Rows are points. The points of each table are mixes of a few directions, plus a little noise. Count the directions of each table, and those that both share. Where both have some left over, give the other angles between the two spaces (their principal angles), to ten degrees, smallest first.
In the rows, zero is written as 128.

First (5 x 3):
[[ 83 175  86]
 [ 99 157 102]
 [120 137 121]
 [177  78 173]
 [162  94 159]]
Second (6 x 3):
[[191 130 134]
 [118 134 123]
 [125 163  99]
 [ 51  68 168]
 [104 148 109]
 [187 124 136]]
Directions: first 1, second 2, shared 1

First (7 x 6):
[[130 142 131  94 161 150]
 [135 118  98 131 117 214]
 [121 169 113 144 160 143]
 [ 67  97 109 134  78 157]
 [160 113 118 177  92 128]
 [112 100 173 109 108  19]
 [171 157 153 107 180  87]]
Second (7 x 6):
[[102 121 135 149 103  78]
 [172 133 109 107 154 220]
 [106 156 168  76 182  45]
 [142 115 107 150 105 176]
 [122 139 143 106 151 100]
 [115 133 140 122 133  92]
 [138  99  93 185  67 185]]
Directions: first 4, second 2, shared 2

First (8 x 11):
[[121 106 162 142 122 115 155 160 103 127 141]
 [149 122 108 110 143 131 115 119 118 134 114]
 [139 138 117 114 102 134 114 141 133 130 116]
 [142 115 143 112 137 165 118 127 137  92 133]
 [139 149 126 145 108 109 181 141 100 135 142]
 [142 152 105 118 120 139 122 110 142 123 123]
 [ 40 101 149 176 177  86  99  99 156 166 133]
 [151 143 113 110 112 144 121 128 131 117 120]]
Second (9 x 11):
[[132 138 129 140 131 126 160 122 118 123 142]
 [131 135 129 135 131 127 148 123 121 125 138]
 [111  89 124  85 114 137   7 154 166 148  74]
 [125 119 127 119 125 130 103 134 136 132 117]
 [123 114 126 111 123 131  82 138 142 135 108]
 [135 144 129 146 133 124 180 117 111 120 151]
 [138 153 130 156 136 122 206 111 104 115 162]
 [132 136 128 136 129 127 152 123 121 125 138]
 [126 123 128 123 126 129 113 131 132 130 121]]
Directions: first 5, second 1, shared 1

First (8 x 14):
[[ 80 162 115 123 104 127 110 142 142 149 121 148 143 141]
 [159 109 119 133 134 125 150 128 130 121 136 149 124  85]
 [ 61 166 162 132  77 116 116 101 147 172 205 153 144 172]
 [208  94 121 133 142 119 195 123 154 130 120 113  97  96]
 [217 109 131 127 161 125 181 125 122  92 138  50 109 113]
 [207  55 143 138 186 136 133 111  73  64 132 123 115  70]
 [ 60 127 129 126 127 144  69 140 125 152  43 143 125 191]
 [ 32 202 107 114  93 133  72 156 130 145 127 146 169 154]]
Second (9 x 14):
[[119  74 143 144 113 124 148 109 181 199  56 179  80 171]
 [150  72 141 140 146 130 134 114 129 136  91 156 101 123]
 [126 145 119 124 134 129 110 136  96  92 171 135 156  86]
 [116 170 112 115 125 130 121 148 124 116 128  87 145 142]
 [126 203 125 112 115 122 130 136 107  91 223  64 169 119]
 [166  94 143 132 148 132 153 121 145 142  65  75  88 181]
 [107 123  91 123 155 142  72 158  77  78 110 189 162  49]
 [ 50 169 102 123  81 126 114 151 182 197  76 176 130 167]
 [192 103 175 138 136 115 171  81 110 101 233  89 119 114]]
Directions: first 5, second 4, shared 4

First (11 x 20):
[[148 137 110 119 161 104 153 131 120 141 115 113 137 149 156 121 117 169
  129 124]
 [140 141 129 117 112 130 127 108  97 119  84 127 146 134 115 110 126 117
  107 148]
 [100 119 126 141  84 168 118 123 144 128 129 142 110 124 119 147 145 121
  111 136]
 [115 123 113 130 115 100 113 125 129 136 125 110  96 139 150 134 120 138
  132 122]
 [ 98 121 127 122 162  73 113 145 129 122 154  96 122 138 159 104 112 127
  157 113]
 [ 95 113 151 144  88 198 115 129 150 113 148 160 137 103  93 139 156  89
  115 139]
 [159 124 125 124 121 104 119 104 122 141 116 128 140 120 137 126 118 145
  145 124]
 [150 127 149 144 123 171 131 144 153 124 163 163 108  95  74 163 141  88
  125 121]
 [130 133 139 127 127 191 154 127 124 116 113 152 172 125 107 119 148 126
  102 147]
 [152 123 122 125 163  75 128 130 134 142 147 113 125 129 157 127 108 153
  162 106]
 [122 143 116 116 154  96 138 140 112 126 114 104 117 152 142 113 117 132
  120 127]]
Second (9 x 20):
[[137 138 136 115 158 112 127 139 131 111 125 167 163 102 121 111 104 132
  159 128]
 [133 125 131 130 130 129 129 125 125 132 132 119 130 130 128 127 133 125
  125 125]
 [154 127 147 119 166 115 131 128 123 120 141 140 177 106 121 104 118 124
  158 122]
 [122 125 123 133 116 133 127 126 127 135 126 117 112 139 130 135 134 128
  117 129]
 [150 123 143 128 149 122 132 123 121 128 141 122 157 121 124 115 130 121
  140 122]
 [117 135 121 124 125 126 126 136 134 121 118 147 123 121 129 130 117 133
  133 130]
 [ 68 124  82 152  39 162 121 121 136 154 103  85   7 185 147 183 160 135
   53 139]
 [115 140 119 119 131 121 126 140 135 116 115 161 125 116 126 127 107 137
  140 132]
 [155 115 146 134 143 130 133 117 117 137 149  96 150 135 125 118 145 116
  128 121]]
Directions: first 6, second 2, shared 1; angles 90

First (10 x 32):
[[ 67  76  85 120 140 112 179 117 129 135 191 180  77 153 120 131 132 129
  171 132 127  68 131 147 100 152 115 165 124 124  91 135]
 [126 107  81 120 122 103 144 112 128 106 189 200 123 154 137 138 123 104
  167 128 123 120 105 165 102 148 133 176 100 129 115 124]
 [171 169 169 137 119 143  88 144 127 125  75  81 161 108 136 133 127 134
   89 121 128 170 133 113 155 103 135  94 140 142 154 113]
 [112 105  96 125 127 116 149 119 129 119 170 174 113 146 129 136 127 119
  156 127 125 109 120 151 110 141 128 159 114 133 112 125]
 [ 91  93  87 119 133 113 162 114 129 127 179 175 104 147 122 123 131 117
  167 134 126  92 121 146 101 148 122 161 116 115 103 142]
 [183 166 143 130 118 130  91 123 127 118  92 107 178 111 131 112 124 112
  110 131 131 178 112 120 133 115 140 112 118 111 157 144]
 [140 124  97 114 125 120 129  95 133 124 138 146 161 120 113  80 125  92
  153 151 131 136 102 119  98 142 130 139 104  62 135 194]
 [175 200 247 163 120 171  63 201 116 138  18   7 131 100 158 201 132 199
   20  82 127 179 177 104 220  68 135  44 189 241 160  13]
 [136 126 112 123 125 120 129 115 130 119 140 147 141 131 127 113 127 111
  140 137 129 132 115 131 114 133 130 140 115 108 129 148]
 [ 82 111 160 128 147 153 147 142 131 168  88  61  96 108 106 110 140 162
  105 134 132  91 164  89 146 122 109  88 166 119 122 142]]
Second (9 x 32):
[[138 124  64 110 130  90 133  90 136 123 166 173 123 158 108  75 129  88
  177 143 143 131 101 117  87 164 113 154 103  59 108 195]
 [140 134  79 115 132  96 127 101 134 125 152 158 116 155 111  88 130 100
  164 139 141 132 113 115  97 155 115 145 114  77 111 177]
 [152 158  31 106 147  80 105  83 120 140 162 185  99 192  92  55 137  73
  187 140 161 147 123  97  77 170 109 147 106  40  88 211]
 [ 95  95 190 143 120 189 150 155 115 129 109 104 167  69 151 182 117 155
   94 131  95 108 139 168 157  83 167 117 129 183 166  67]
 [114 102 166 136 115 145 146 141 137 117 121 112 150  94 145 154 121 145
  111 128 111 114 118 150 145 116 138 129 131 159 150 103]
 [115 143 137 134 147 172 108 142  87 157 107 124 131 119 131 149 134 132
  115 127 124 134 171 137 141  90 160 101 130 149 135  93]
 [112 119 140 132 133 155 130 134 112 136 121 128 141 109 133 143 129 132
  121 130 117 121 140 142 133 107 150 123 123 140 139 110]
 [187 174 191 146 102  48 105 173 200  96  86  34  62 169 140 146 130 193
   74  70 155 151 115  72 181 172  38 105 196 192  98  91]
 [101  98 155 135 126 172 146 133 113 130 125 130 164  87 140 157 122 135
  118 139 107 111 131 158 136  98 162 126 117 148 155 102]]
Directions: first 3, second 3, shared 1; angles 80, 90
